Each row is a point. The last column is the point's height on a tilted bowl or saddle (a function of degree 2), plus a little noise. Count its main directions that bend up, bend down and stay straight.

Points (11 x 3):
[[ -7  26 -37]
 [ 37 -45 -55]
 [  5   4 -20]
 [-46  26 -51]
 [ 12 -47 -35]
 [  1 -58 -27]
 [ 19  54 -26]
 [  5  50 -44]
 [ 30  13  -7]
 [-10 -14 -13]
 [ 71 -25 -25]]
Directions: 1 up, 1 down, 0 straight

Points (15 x 4):
[[-33 -14   2   5]
 [ 20 -56 -39 -44]
 [-38  -4 -31  -9]
 [ 16 -26 -21  -7]
 [ 19 -11   4   2]
 [ -2  38 -21 -14]
 [-40 -45  73 -54]
 [-13  74  -6 -57]
 [-15   3 -31  -1]
 [-15  -8 -23   3]
 [-46   9   0  -3]
 [-19  26  14  -3]
 [-44 -59  31 -31]
 [-45 -43 -18 -19]
 [ 69 -57  31 -87]]
Directions: 0 up, 3 down, 0 straight

Points (15 x 4):
[[ 15 -42 -37  24]
 [ 45  25 -21   1]
 [ 29  19  14 -17]
 [ -8  43  17 -15]
 [-21  23 -31   0]
 [ 11  44  30 -25]
 [  7  62  35 -26]
 [  0 -10  30   3]
 [-90  42  59 104]
 [ -4  18  15 -13]
 [ 30   9  25 -13]
 [-19 -28  71  52]
 [  2 -13 -76  19]
 [-19   3  15  -1]
 [ -4 -51 -19  26]]
Directions: 2 up, 0 down, 1 straight

Points (22 x 5):
[[-45  -3  -9 -16   5]
 [-21  17  -2   6  -3]
 [-31  34 -38   2   7]
 [ 19   8  40  -4  10]
 [-42 -19  23  63  -2]
 [  3 -97  52   7 110]
 [  2 -37  68 -15  58]
 [  7 -67  40  60  41]
 [-14 -17 -12   2   7]
 [-61  23   3  31  -9]
 [-45  10  33 -34  17]
 [-15 -69  19  -2  56]
 [-10  26 -24 -36  11]
 [ 86  40   5  20   7]
 [ 45  17  14  28  -4]
 [-19  12  -3  -2  -1]
 [-28 -13  23  16   6]
 [ 26  49  20 -16  12]
 [ 21 -14  18 -31  16]
 [ 65 -31   8 -48  32]
 [-12 -32  51   4  36]
 [  9 -70 -18  52  38]]
Directions: 2 up, 0 down, 2 straight

Points:
[[-33 -66  43   4   2]
 [ 19   7 -17 -24  41]
 [-28  -8  31  -5  18]
 [-43 -18 -29  76 -33]
 [  2  47 -38 -12  25]
 [ 61  52  15   9  44]
 [ 26  15  15  11  33]
 [-37   8  20  -1  16]
 [ 14 -31 -52 -52  90]
 [ 72 -51  -5  31 -26]
 [ 37  -7 -44   6  31]
 [ 75 -15  90  33  68]
 [-61  23  48   4   3]
 [-40 -41 -24 -15  41]
 [-47   5 -37   0  24]
 [-28 -48  16 -27  16]
 [ 27  -8   5  64  11]
 [-13 -21  23   7  22]
 [-29  35  -6   1   8]
 [ -5 -19 -11  25  17]
 [ 10  51  -4 -39  18]
 [-31  12   3 -44  16]]
Directions: 1 up, 2 down, 1 straight

Points, 41 rows:
[[  12  -36   -3  -63  -11  -18  -34]
 [   1   29    4  -29  -21   -9   11]
 [  47  -10   16   -8   -2  -12    1]
 [  21   27   36    9  -44    5   12]
 [  34   14   19   -8   -1  -56   25]
 [   8   14  -28  -23   17   10   10]
 [  27   23    7  -30   39   29   21]
 [ -10    4   66  -62  -51   -2    7]
 [  -5  -22  -26   34   44   11   37]
 [ -42   -3  -49   26   16  -43   50]
 [  -7    5   22   15   50   66   65]
 [  -1  -21   -5   22  -17    3   25]
 [ -37  -42   -1  -35   42  -29   -2]
 [   2   38  -26   57    8  -18   31]
 [  -4  -14  -18   30  -32    9   34]
 [  40   -3   -3    2  -47   69   15]
 [ -85  -12  -57   16   -6  -25   42]
 [ -22  -12   24   10   18   63   55]
 [  81   74  -60  -16   37   65  -46]
 [  36  -27    8   -2   21  -68   33]
 [   8    6  -58   19   -1   18   38]
 [  46    3  -80   75  -16  -30   53]
 [  12   28    8  -22    6  -37   14]
 [ -12  -22    1  -24   37   53   26]
 [ -33  -26  -29   51  -15   50   72]
 [  14    6  -18  -20  -22  -13    5]
 [  35   17  -11  -14   22  -48    5]
 [  17   48  -30  -10   21   25   20]
 [ -42   37   52  -19  -47  -29   -6]
 [ -29   -1    1   -2  -52   -8    9]
 [   8   33   26   70   26  -12   23]
 [  -7    2   -4  -26   58   10   19]
 [-102    3  -52  -41  -14    1  -21]
 [ -11    8  -25   33   25   18   48]
 [  -4   -5  -61  -32  -22   48   22]
 [ -94    8   -3  -44  -30    7  -27]
 [ -36  -28   -4  -54 -110    4  -56]
 [ -19  -21   42   12   -5   -6   21]
 [  14 -107   14   -6   27   48  -78]
 [  -1  -38  -24  -21  -28  -43    4]
 [  -3   11  -47  -47  -36   52   19]]
Directions: 2 up, 3 down, 1 straight

Points, 40 rows:
[[ -57   -5   14   15  -11   43   48]
 [  35   69  -10   12  -30   -7   30]
 [  48  -57   16  -16    7    5   21]
 [  -3  -14  -24   -3  -39  -62   36]
 [  62    3  -55   21  -21    9   41]
 [ -21   -3    1  -37  -14  -36   15]
 [  44  -41   63   24  -62  -32   25]
 [  -1   72   32  -33   -2   44   36]
 [  22    4  -29  -49   22   -4   16]
 [ -21   40   36   18  -31   83   85]
 [  -2   -3   50   49   13  -51   29]
 [  15   32  -34   16    2   17   22]
 [  13  -17  -13  -66   60  -51   24]
 [  57  -49  -19   62   58   19   52]
 [  31   16   -9  -23  -35   36   33]
 [  59   -9  -27   31  -10   -2   25]
 [   5   44    9  -28  -13  -59   15]
 [  33   63    2   20   12  -48   14]
 [  58  -38  -47   45   42   -1   43]
 [  83    2  -25    2   -6  -15   33]
 [  -9   40   51    8   50  -12   16]
 [  10   23   -5  -31    3  -28    5]
 [  22  -12  -13    3    3   -5   10]
 [ -54  -34   10  -20    8  -22   21]
 [  12  -19   19   23  -46   26   26]
 [ -26    4   -4    9   21  -42   11]
 [  12   12  -22    0  -32   -6   21]
 [ -24  -49  -19  -21   39    2   20]
 [  -3    4   -8  -38    3    3    9]
 [ -18   21  -80  -12   -9  -27   40]
 [ -48  -35   58   29  -17   41   54]
 [ -91   20  -60    2  -13  -16   67]
 [  35  -45  -12   40  -66   23   34]
 [ -10   48   -5   16  -14   -7   21]
 [ -31   -3   24  -35  -28   -4   20]
 [  36   28   22   52   28    0   24]
 [  25   16   -7   -9  -30  -46   20]
 [  -6  -57   -1   -8   13  -66   29]
 [  63  -11  112   21    8  -13   48]
 [   7  -18   31    8 -102   13   51]]
Directions: 5 up, 0 down, 1 straight

Points, 61 rows:
[[  -6    5   25  -78   10   15  -27  -58   -5]
 [  -2   -2   -6   26   16   13   28   31   33]
 [  -2   34   64  -10   19   28  -40   39    5]
 [  39   70  -36   21   -7    3   32   -9  -37]
 [   8   52   13  -13   -4  -12  -27  -14  -10]
 [   6   22  -29   42  -22   48  -47  -29   12]
 [  17    1   21   27   -9   22  -80   -7  -38]
 [ -58   17   10  -59   51  -22   42   25   29]
 [   1   28  -25   11  -53   87   -8  -22  -48]
 [  19   50  -17   29  -17   17  -61   28  -39]
 [ -10   31    7   16  -40   -1  -13   51  -22]
 [   1   47   13  -30  -61  -82    7  -12    3]
 [  38   23  -23   10    6   38   15   -2   17]
 [ -75  -40  -26    2   51   -1  -60  -39  -57]
 [  -3  -47  -63  -62  -21   -8  -11  -23  -31]
 [  21  -17  -45  -24  -54  -17   -5  -39   11]
 [ -34    3    0  -37  -55   -5  -58   18  -73]
 [ -40  -10  -35   23    9    8   33    8    4]
 [  33  -18   -9  -18   -7   28   32    1   -2]
 [   9    0  -19  -27  -30   14  -17    6  -15]
 [  69   49  -48  -21  -50  -49  -46  -14   18]
 [ -23   36   61    5   21   80   24  -20   -5]
 [  -5  -18   -2  -51  -12  -56  -49   16  -15]
 [  39    2   19  -60    6   39  -24  -12   -4]
 [ -23   -7   50   20  -51    4  -32  -12  -17]
 [ -48   26   25  -15  -37  -40   71  -55  -45]
 [ -27  -36   16  -36  -14  -38    1    2    0]
 [   0  -18   -3  -16    8  -12   28   44   21]
 [ -17   -3   27   33   43    0  -25  -32  -13]
 [  39   48  -25   15    7  -38   12  -35  -13]
 [   0   56  -59   33   25   19   11  -39   -5]
 [  49   -4   17    0  -28   -3  -39    1  -22]
 [ -33   75   -2    5   25  -90  -28  -13  -66]
 [  -6  -39   -2    2   26   45    2    1   21]
 [ -22   -5   42   66    6  -54  -27   -3   -5]
 [   2   -7    2    8   -1    1   38  -31   -9]
 [  40  -53  -13   37    6  -48  -14   28   -5]
 [  32  -11   80  -18   56   61   15    6   36]
 [ -23    3  -72    7   17   49  -13   -8   27]
 [   4  -36   14  -72  -61   71    6   -1 -118]
 [  74  -30  -24   68   11   27  -17   40   36]
 [ -45  -25  -81    6  -51   25  -18   -6  -30]
 [ -33    2  -19  -58  -23   25   -9  -46  -44]
 [  11  -43  -21   -8   31   64  -24   42   41]
 [   1  -44  -28   25  -37  -37   33  -39   22]
 [ -14   83   77   22  -10   37   66  -17  -56]
 [ -71   20    9  -61  -56   10   12  -11  -63]
 [  58  -32  -28   47   18   12   23   30   34]
 [  49  103   10   15   51    3  -30   90  -30]
 [  27   -5    1  -28  -12    1   18   34    8]
 [  -6  -14  -13   28   34  -78    8   -2  -29]
 [ -47  -71  -32   33  -26   21   -3   -6    5]
 [  24    8  -15  -12  -24  -10   -3    2   -2]
 [   8   30   54   45  -58   29   21   -5  -30]
 [ -23 -103  -30  -30  -31   12  -15   48  -88]
 [ -22  -51   10    1    8   33  -38  -53  -27]
 [  38  -39   29   -9   13  -27   -2  -35   -7]
 [  11    1   27  -43  -22  -75  -22   20    8]
 [ -11   36    8   25   -3   -2   16   19   -2]
 [   5  -30  -49  -14   14  -48    1    6   -6]
 [   3   -9   26  -10  -47  -15   14   -4   -2]]
Directions: 3 up, 5 down, 0 straight

Points, 65 rows:
[[ -18  -25   38   24   -4 -111  -30   -8   69]
 [  -4   25   24  -42  -26    8  -45   33   -8]
 [ -30  -60   27   41  -38    2  -19   28  -25]
 [ -13   -8   17  -72   30  -34   -1   16   26]
 [  -5   40   47   17    0    7    6  -20    3]
 [ -28   15   34   61   90  -31  -24   20   83]
 [  23   12  -26   16    2   16  -12   25   -2]
 [ -38  -22    6  -76   -4   -6   79    4   19]
 [  11  -28  -60   15  -20   40   32   -2    3]
 [ -36  -10   -7   37   93  -58    1   39   89]
 [ -50  -27  -26   21   73  -27   -2  -12   59]
 [  22  -14   49  -20  -66    3   25   -6    3]
 [   8   -2    9  -14  -71   -1  -29   -7  -14]
 [ -41    2  -20  -48   19   19   13    4   14]
 [  21  -33   77    2   41   25   -9   48   36]
 [ -26   48   36  -27   38   21    7   65   45]
 [ -77   -8   12   44   21   -3  -35   38    8]
 [  -9  -59  -69   23  103   43  -18  -33  107]
 [ -27   11  -15  -47   -7   20    7   -3    2]
 [   6   -7  -37   63   17   -8  -54   -8   22]
 [ -46   42   -3  -11    3   44   87  -34   25]
 [ -11   -2   14  -22  -48    1    0    2  -17]
 [  25   43  -20  -63  -49   18  -23    4    6]
 [ -32    3    6  -55  -16  -34   -8    3    4]
 [  87  -38   42  -14  -29   10  -20  -12   47]
 [ -18   15  -18  -65   -4  -16   43   12   22]
 [  63  -58   27   -1  -14   38  -33   -9   35]
 [ -13   35   -2   23  -29    3   44   52   15]
 [ -29    2   19   26  -17   26  -35  -30  -30]
 [ -36   22   54  -19   61   55   43   -4   63]
 [ -11   30  -21    4    7  -16  -34  -47    3]
 [ -46   60  -23  -48    8   -9   -1  -50   35]
 [ -39  -12  -34  -11   29   22  -12   47   17]
 [ -23   -9   79   52   18  -35   38  -10   47]
 [  12    3  -25  -35   17   -8  -34   -6    6]
 [ -72  -15   34   26   32  -56   26  -60   51]
 [ -40   -1   35  -39   16  -19   12    2   10]
 [ -61   56   -8   36   31  -39  -18   52   41]
 [   9   30   -6    5   20  -43    2  -58   23]
 [  -6   -3   57  -13    2   -3  -14   -6   -4]
 [  47   -7   -7   -1   13   81   76    6   55]
 [  30   -9   69   19  -26   11  -62  -12   -3]
 [ -44  -22   32  -44  -17    0  -18  -52  -29]
 [ -26  -26  -44    8  -14  -10   16  -64   -5]
 [  21  -24  -17  -46   -3  -31   35  -22   15]
 [ -49    5  -64  -45  -42  -60   68   17   46]
 [   0  -12   12    8  -29   16   21   92   29]
 [ -41   24  -14   17   24   -6   39  -28   20]
 [ -10  -11   34  -40   13   27   44  -34   11]
 [   1    6   19   -9   -9    4    0  -29   -8]
 [ -12   30   62   42    3   42   18   36   20]
 [ -19   38   50   17  -44   52  -46   45  -14]
 [ -41  -31    2  -21   25  -20   68    5   18]
 [  76  -15   43   19   16   11   -5  -41   50]
 [  60    2    4   19  -51  -13  -29   10    3]
 [  -9   -3   38   37   -3  -16   -4  -73    4]
 [ -51    6   16  -31    6   19   60   54   28]
 [ -10    3   -6   34    2  -11   35  -46    3]
 [   6   60   55    1  -66   -7    3   27    5]
 [ -70   27  -11   -6  -21  -44   -6  -39   13]
 [  46  -59    8  -12   30   -4   41  -49   41]
 [   3   19    9   15   12  -60  -13   31   12]
 [  -3    2   36   -4   -7  -62  -21   28   14]
 [  -1  -34   -6   -4   23   35   48  -16    4]
 [  -4   -5   51  -54   23  -45   20  -15   42]]
Directions: 5 up, 1 down, 2 straight
